Every row gives one point. Two turns around zero, p and q, are shown by what they do to some points. Where does a point land after both, in the order given? Backwards means that the second turn is done in reverse. Each puzzle has new turns, and all numbers are rounded.

Turn p:
[17 -7] => [16 -9]
[-39 -22] => [-41 -18]
[22 29] => [25 27]
Turn q:
[  1 -18] => [16 -9]
[-20  -2] => [ -9 -18]
[25 38] => [-19  41]
[  5 -48] => [ 43 -21]
[-10  30] => [-31   7]
Where do these land?
q, then p backwards: [ 9 40] => [-32  26]
p, then q: [ 5 -6] => [8 0]
p, then q: [-40  -3] => [-22 -34]
p, then q: [ 25 -31] => [40  1]

Turn p:
[ -1   2 -34  -1] => [ 14  23  -2 -21]
[ 32 -12  32   0] => [  7 -25 -19  34]
[-36 -20   3 -24] => [-40  -1 -12 -23]
[ -8  10  -4 -16] => [ -1  -8   3 -19]
[13 20  3 41] => [21 11 30 28]
Turn q:
[-21 -20  20 -15] => [-11  -2  25 -27]
[-20 -21 -20  -4] => [-14  27  -3 -18]
[ 19 -21 -27  27] => [-22   5 -42   3]
[-3 31 11 19] => [ 2 -6 13 35]
[ 22   4  -9 -19] => [ 25  -4 -16  -8]
[ 19 -16  -5  11] => [-10 -10 -23  -4]
[-15  44  30 -19] => [31 -9 45 20]
Where do these land?
p, then q: [  1  -2   3 -11] => [-1  7 -4 -9]
q, then p backwards: [-21  -4  18  33] => [-28  -6  29  14]
q, then p: [ 26 -19  18 -11] => [ -8   5 -36 -10]
q, then p backwards: [  4  17 -14 -48] => [ 26  24 -39   3]
p, then q: [ -7   5 -25  33] => [ 19 -19  14  29]
p, then q backwards: [18  6 18 35] => [-6 41  6 12]
q, then p: [-21  -2 -18 -31] => [ 20 -34   7 -11]

Turn p:
[ 20  -6   6 -13 -13  -9] => [ 15  -8 -13  16  -7  12]
[-27 -17 -17 -12  15   8] => [-20  -8 -13 -30  -4 -14]
[-33  28  12 -13 -18  -5] => [  5  40   0  -8 -26 -11]
[-21  -5   0   1  16 -14] => [  0  -7   8 -16  -9 -21]
[ 28  28 -26  15 -18  10] => [ 1 22 -9 30 38  3]
[12  6 26  3 12  2] => [16 -3 21 -3 -1 17]
[ 21 -34  -2  20   6   8] => [-18 -36   7  13  11  13]
Turn q:
[ 12  -4   4  15  12 -17] => [-17   8   2  21   2  -7]
[ -4 -10  -4 -34  13  47] => [ 13 -41  -3 -28  27  18]
[  7  -5  13  21 -18  14] => [ 12 -10  12  19 -19  11]
[ 11  10  17 -33  -1  24] => [ 15 -16  27 -22  21   5]
[  0 -16 -13   4  -9 -25] => [  4  11 -18  14  -4 -22]
[-33   7  -3  15   4 -25] => [-22  17 -16 -11 -27 -10]
[  7  19 -15  12  -1 -17] => [-4 31 -4  7  0  6]
Where do these land?
p, then q: [  7  11  22 -15  -5  19] => [16 -7 13 -9  8 25]
q, then p: [ 18  -6  12 -17  20   4] => [  4 -20  17 -21  -8  -3]
q, then p: [-35  -4   7  14  25 -28] => [-13  22 -16  -4 -27 -35]
q, then p: [  7  -6 -14  10 -34  11] => [ 0 -3 -3 29 23 16]
p, then q: [ 9  6 -9  7 -3 26] => [-17  -7  -4 -15   2  18]
p, then q: [  1  12 -10   2 -16  -9] => [-7 20 -2  8 -5  7]
p, then q: [-48 -30 -15 -10  23 -30] => [ 20  13 -17 -10  -3 -63]
q, then p backwards: [32 -2 16  4 -6 11] => [23  5 14 25  2 -8]
q, then p backwards: [ 10  20 -10   5  -3  -4] => [ 2 20  6  0 -8 12]
